Every row gives one point. Any point is a mix of the corners, with weights that add up to 1. It lies inside the corners' shape when no weight is negative. Say inside or outside, and name the corners with a negative weight.

Corners:
(1): [ 0.60 -0.60]
(2): [-0.30 -0.98]
(3): [-0.17  0.74]
Points:
[-0.21 -0.19] => inside
[-0.09  0.49] => inside
[-0.35 -0.14] => outside (1)
[-0.16  0.50] => inside
[0.47 0.21] => outside (2)
[0.03 0.33] => inside

Corners:
(1): [ 0.39  0.76  0.37 -0.03 -0.08 -0.52  0.42 -0.58]
(2): [ 0.23 -0.25 -0.13 -1.21  0.83  0.23 -0.50 -0.55]
(3): [ 0.20  0.53  0.39  0.65  0.43 -0.76 -0.77 -0.54]
(4): [-0.29 -0.86 -0.59 -0.98 -0.58 -0.35  0.31  0.59]
(5): [ 0.22  0.77  0.45  0.57 -0.30  0.38 -0.46 -0.63]
(6): [-0.36  0.45 -0.16 -0.49  0.30  0.21 -0.51  0.42]
(7): [-0.63 -0.67 -0.20  0.59 -0.20 -0.96  0.75 -0.23]
(8): [-0.42 -0.02 -1.07 -0.23  0.01 -0.62 -0.15  0.08]
(9): [ 0.28 -0.45 -0.74  0.09  0.53  0.15 -0.32  0.39]
Points:
[ 0.18  0.29  0.08  0.22  0.24 -0.38 -0.25 -0.55] => outside (4, 6)
[-0.11  0.25 -0.29 -0.20  0.11 -0.31 -0.14 -0.08] => inside
[-0.14  0.06  0.08  0.31  0.01 -0.31 -0.31 -0.01] => outside (1, 2, 8)
[ 0.24  0.52  0.20 -0.02 -0.06 -0.37  0.19 -0.43] => inside
[ 0.09  0.45 -0.96 -0.63  0.43  0.25 -0.51  0.09] => outside (3, 4, 7)
[-0.37 -0.62 -0.88 -0.77  0.26 -0.09 -0.08  0.34] => outside (1, 3, 5)
[-0.17 -0.09 -0.29 -0.01  0.07 -0.21 -0.19 -0.10] => outside (1)
[ 0.15  0.41  0.16  0.01 -0.02 -0.23  0.01 -0.40] => inside

Corners:
(1): [ 0.30  0.13 -0.50 -0.96 -0.40  0.20  0.16  0.25 -0.04 -0.03  0.23  0.52]
(2): [ 0.59 -0.60  0.91 -0.96 -0.24 -0.28 -1.96  0.88  0.10 -0.07 -0.54  0.88]
(3): [ 0.16  0.42 -0.43  0.15 -0.34  0.07  0.17 -0.64 -1.13  0.45  0.84 -0.41]
(4): [ 0.32  0.10 -0.09  0.32 -0.05  0.21 -0.41  0.62 -0.37 -0.32  0.44  0.19]
(5): [ 0.38  0.23 -0.64  0.04 -0.08 -0.25 -0.74  0.26  0.10  0.58 -0.48  0.57]
(6): [ 0.23  0.15 -0.03 -1.13 -0.10  0.11  0.10  0.72  0.51  0.15 -0.13 -0.44]
(7): [-0.50  0.20 -0.69  0.05  0.44  0.00  0.14 -0.49 -0.25  0.01 -0.52 -0.47]
(8): [-1.25  0.53  0.03  0.28 -0.27  0.11  0.28 -0.66 -1.25  1.02 -0.11 -0.38]
(9): [ 0.59 -0.70 -0.31  0.24 -0.57  0.20  0.37  0.43  0.25 -0.16 -0.60  0.26]
(10): [ 0.53 -0.21 -0.59 -0.45  0.41  0.24  0.37  0.41 -0.58  0.24 -0.27 -0.15]
(11): [-0.73 -0.20 -0.23 -0.62 -0.31 -0.21 -0.58  0.69  0.29  0.55  0.94  0.02]
(12): [ 0.44 -0.84  0.99  0.14  0.15  0.24  0.13 -0.32  0.21 -0.06 -0.68  0.60]
(13): [ 0.84 -0.34  0.25  0.32 -0.25 -0.81 -0.05  0.74  0.24 -0.23 -0.41  0.70]
Points:
[ 0.38 -0.31 -0.09 -0.04 -0.28  0.06 -0.23  0.42  0.00 -0.03 -0.26  0.29] => inside
[ 0.11 -0.11 -0.19  0.44 -0.07 -0.12  0.09  0.18 -0.24  0.14  0.10  0.10] => outside (1, 2, 6)
[ 0.22 -0.13  0.15 -0.20 -0.27 -0.06 -0.58  0.36  0.00  0.03 -0.08  0.40] => outside (10)
[ 0.29 -0.25 -0.03 -0.35 -0.14 -0.04 -0.29  0.56  0.23  0.07 -0.38  0.29] => outside (3)
[ 1.28 -0.37  0.42 -0.25 -0.40 -0.20 -0.97  0.97  0.30 -0.35 -0.21  0.96] => outside (7, 8, 10, 11)
[ 0.18  0.10 -0.17 -0.62 -0.11 -0.03 -0.01  0.63  0.24  0.30 -0.05  0.23] => outside (2, 3, 7, 9)
[-0.07  0.02 -0.22 -0.35 -0.12  0.10 -0.10  0.10 -0.21  0.25  0.05 -0.01] => outside (13)
[ 0.06 -0.28  0.38 -0.07 -0.05  0.09 -0.09 -0.06 -0.16  0.19 -0.33  0.25] => inside
[ 0.35 -0.27  0.17 -0.28 -0.27 -0.10 -0.43  0.47 -0.07  0.12 -0.14  0.38] => outside (7)

Corners:
(1): [-0.14 -0.30 -0.30  0.21  0.42  0.41  0.38  0.78  0.22 -1.02 -0.18 -0.21
 -0.29  0.79 -0.05 -0.41  0.32  0.58  0.09  0.29]
(2): [ 0.38  0.67 -0.03  0.26 -1.38 -0.36  0.60 -0.47 -0.04  0.23 -0.54 -0.44
 -0.26 -0.50 -0.36 -0.40 -0.88  0.53 -0.39 -0.24]
(3): [ 0.10  0.04  0.58  0.64 -0.39 -0.05 -0.47  0.09 -0.57 -0.16  0.22 -0.15
 -0.25 -0.52  0.04  0.11 -0.23 -0.12 -0.77  1.31]
(4): [-0.09 -0.64  0.05  0.33 -0.19  0.14 -0.40 -0.36  0.36 -0.61  0.42 -0.11
 -0.46 -0.31 -0.10 -0.01  0.42 -0.01  0.22 -0.08]
(5): [-0.24  0.93  0.16  0.02  0.30  0.28 -0.56  0.30  0.67 -0.06 -0.31 -0.28
  0.05  0.76 -0.11 -0.19 -0.92 -0.03  0.30  0.67]
(6): [ 0.10  0.68  0.08  0.51  0.31  0.08  0.14  0.49 -0.49 -0.28  0.45 -0.64
 -0.32  0.22  0.15  0.15 -0.71  0.23 -0.35 -0.47]
(7): [ 0.03 -0.26  0.25  0.55  0.19 -0.82 -0.76  0.36  0.28 -0.58  0.41 -0.36
  0.82 -0.60 -0.21 -0.36 -0.92 -0.36  0.40  1.00]
(8): [ 0.24 -0.32 -0.76 -0.29 -0.12 -0.82  0.41 -0.19 -0.47  0.04  0.58  0.37
 -0.37 -0.14  1.06  0.59  0.77 -0.51 -0.19 -0.49]
(9): [ 0.46  0.67  1.27  0.77  0.36 -0.76 -0.11  0.05 -0.34  0.19  0.93 -0.03
 -0.42  0.16  0.74 -0.03 -0.11 -0.79 -0.08 -0.01]
(10): [-0.67  0.31  0.33 -1.22  0.58  0.38  0.30  0.36  0.86  0.29 -0.69 -0.36
  0.11 -0.16 -0.03 -0.24  0.12  0.53  1.82 -0.26]
(11): [ 0.48 -0.22  1.19  0.29  0.33  0.24 -0.35  0.60 -0.74 -0.44 -0.12  0.13
 -0.65 -0.16 -0.03 -0.15  0.23 -0.67 -0.34 -0.15]
(12): [ 0.08 -0.51 -0.23 -0.11 -0.84  0.03  0.05  0.17  0.20  0.27  0.17 -0.34
  0.46  0.55  0.28  0.17 -0.04  0.14  0.24  0.28]
(13): [ 0.07 -0.35 -0.30  0.53  0.43  0.02  0.40  0.08 -0.19  0.39  0.62 -0.04
 -0.66 -0.03 -0.04 -0.17  0.54 -0.51  0.17 -0.26]
(14): [-0.74  0.29 -0.84  0.05 -0.54 -0.02  0.17  0.22  1.00 -0.21 -0.31 -0.07
  0.83  0.13 -0.42  0.29  0.48  0.45  0.32 -0.34]
(15): [-0.69 -0.59  0.31  0.44  0.38  0.27 -0.33  0.01  0.01 -0.18 -0.23 -0.12
 -0.26  0.30  0.43 -0.01  0.08 -0.06 -0.55 -0.26]
(16): [-1.08  0.14 -0.49 -0.29  0.69  0.21 -0.01  0.12 -0.56 -0.26  1.28  0.16
  0.21  0.47 -0.26 -1.35  0.53  0.19  0.37 -0.38]
(17): [ 0.55 -0.55  0.06 -0.45  0.28 -0.91  0.23  0.59 -0.60  0.47 -0.32  0.33
 -0.66 -0.27 -0.60  0.37  0.39  0.54 -0.12 -0.72]
(18): [ 0.48 -0.66  0.13 -2.93 -1.03 -1.17  2.11 -0.40  1.04  0.54 -0.46 -0.14
 -0.40 -0.24 -0.05  0.74  0.53 -0.06  0.11 -1.02]
(19): [ 0.09  0.14 -0.08  0.01 -0.06 -0.09 -0.12 -0.35 -0.37 -0.06 -0.32 -0.66
 -0.34 -0.12 -0.04  0.16  0.41  0.23 -0.42 -0.05]
(20): [-0.09 -0.36 -0.34  0.05 -0.12  0.36 -0.36  0.50  0.97 -0.05  0.17 -0.54
 -0.40  0.20  1.29  0.13  0.80 -0.27 -0.14  0.00]
(21): [-0.58 -0.47 -0.53  0.26 -0.59 -1.37 -0.10 -0.03 -0.42  0.09  0.38 -0.08
 -0.40 -0.33 -0.43  0.33  0.52 -0.62  0.25 -0.38]
Points:
[-0.16 -0.21  0.07 -0.24 -0.17 -0.13  0.21 -0.11 -0.01  0.17  0.02 -0.07
 -0.31 -0.16  0.07 -0.07  0.43 -0.02  0.11 -0.29] => outside (1, 5, 6, 7)
[ 0.12 -0.06  0.23 -0.12 -0.03 -0.16  0.06  0.17  0.17 -0.01 -0.06 -0.25
 -0.37  0.02  0.20  0.09 -0.01 -0.14  0.07  0.02] => outside (14, 16)
[-0.07 -0.35 -0.09 -0.10 -0.08 -0.57 -0.01  0.13  0.02 -0.22  0.34 -0.06
 -0.13  0.14  0.13  0.17  0.34 -0.27 -0.04 -0.29] => outside (2, 3, 10, 13)
[-0.16 -0.04  0.06  0.05  0.10  0.04 -0.01  0.07  0.21 -0.29  0.14 -0.12
 -0.09  0.02  0.25 -0.20  0.14 -0.09 -0.01  0.12] => outside (6, 12, 17, 21)
[ 0.18  0.12  0.20  0.20 -0.36 -0.38  0.03  0.05  0.30 -0.25 -0.23 -0.36
 -0.33 -0.04 -0.07  0.22 -0.09  0.00 -0.40 -0.34] => outside (3, 8, 10, 12, 13, 16)
[-0.14  0.02  0.07  0.39  0.09 -0.10 -0.11  0.15 -0.22 -0.11  0.24 -0.19
 -0.12  0.01  0.26 -0.12  0.16 -0.18 -0.04 -0.03] => outside (4, 5, 17, 18)
[-0.14 -0.03 -0.03  0.03 -0.06 -0.20  0.01  0.21  0.19 -0.13  0.13 -0.16
  0.04 -0.02  0.01 -0.07 -0.01 -0.01  0.18  0.00] => outside (19)
[-0.13  0.05 -0.06  0.33  0.12 -0.14 -0.13  0.31 -0.20 -0.09  0.16 -0.16
 -0.15  0.12  0.13 -0.08  0.08 -0.01  0.04 -0.02] => outside (4, 18)
